Rows are points. Each copy is the shape, with its points in the same order, stretched, turned, moved and blurred by noise. Say if it was mirrored as well.

Shape:
[[ -0.8  12.1  -7.2]
 [-21.3   0.7  -0.2]
 [ 28.9 -11.3   6.5]
 [-19.7   0.1 -13.8]
 [-16.2  15.4  -9.8]
 [ 21.3 -30.9  17.6]
 [ 36.0  -8.7  11.5]
 [ -1.8  -4.4 -24.6]]
Copy 1 (8 x 3):
[[  5.7 -13.2   8.3]
 [ -9.2   1.9  26.1]
 [  0.9  -8.4 -36.2]
 [-12.4 -15.7  27.6]
 [  2.8  -9.5  26.7]
 [-15.9   6.2 -35.2]
 [  6.6  -4.4 -45.2]
 [-12.7 -34.0   8.2]]
Copy 1 is: mirrored
Copy 2:
[[ -9.6   7.5  -9.0]
 [ -2.7  -5.8   8.6]
 [ 14.4   3.9 -35.5]
 [-12.4 -13.6   0.7]
 [-15.4   1.5   1.1]
 [ 34.1  -9.4 -28.9]
 [ 16.4  12.6 -41.4]
 [-13.5 -21.6 -19.4]]
Copy 2 is: only turned
Copy 3:
[[ -5.9  11.8  -6.2]
 [ -4.4  -6.5   5.9]
 [ 24.8   3.8 -18.7]
 [ -7.9   4.0  10.2]
 [-16.4   6.6   6.7]
 [ 37.0 -12.9 -12.9]
 [ 27.1   4.1 -27.7]
 [  4.3  16.8  10.3]]
Copy 3 is: mirrored

Shape:
[[  6.7 -11.0  17.0   1.6]
 [ 12.4   3.2   2.7 -16.2]
 [ -0.4  -0.8  -3.2  -5.5]
 [  8.1   1.2  13.8  11.0]
 [-25.4  -8.5 -28.5   2.9]
 [ -6.6 -17.1 -33.0  28.9]
 [-19.6   7.3 -27.9   5.4]]
Copy 1 (7 x 4):
[[-15.4  10.3  17.1   3.8]
 [ -2.6   1.7   8.0  16.8]
 [  2.4   3.3   2.5   0.0]
 [-12.0  -1.8  20.5   2.9]
 [ 24.9  13.7 -21.7 -37.6]
 [  3.7  -0.6 -32.1 -45.1]
 [ 23.6   2.2 -16.8 -27.0]]
Copy 1 is: mirrored
Copy 2, 7 rows:
[[ -6.1 -13.5  21.2   9.4]
 [-13.2 -12.7  21.1 -10.8]
 [ -0.8 -10.2  -0.7   1.7]
 [  6.8  -3.9  23.5  10.4]
 [ 13.6 -10.8 -42.1  11.4]
 [ 38.8 -36.7 -31.3  11.0]
 [ 19.8  -1.3 -34.9   6.0]]
Copy 2 is: only turned
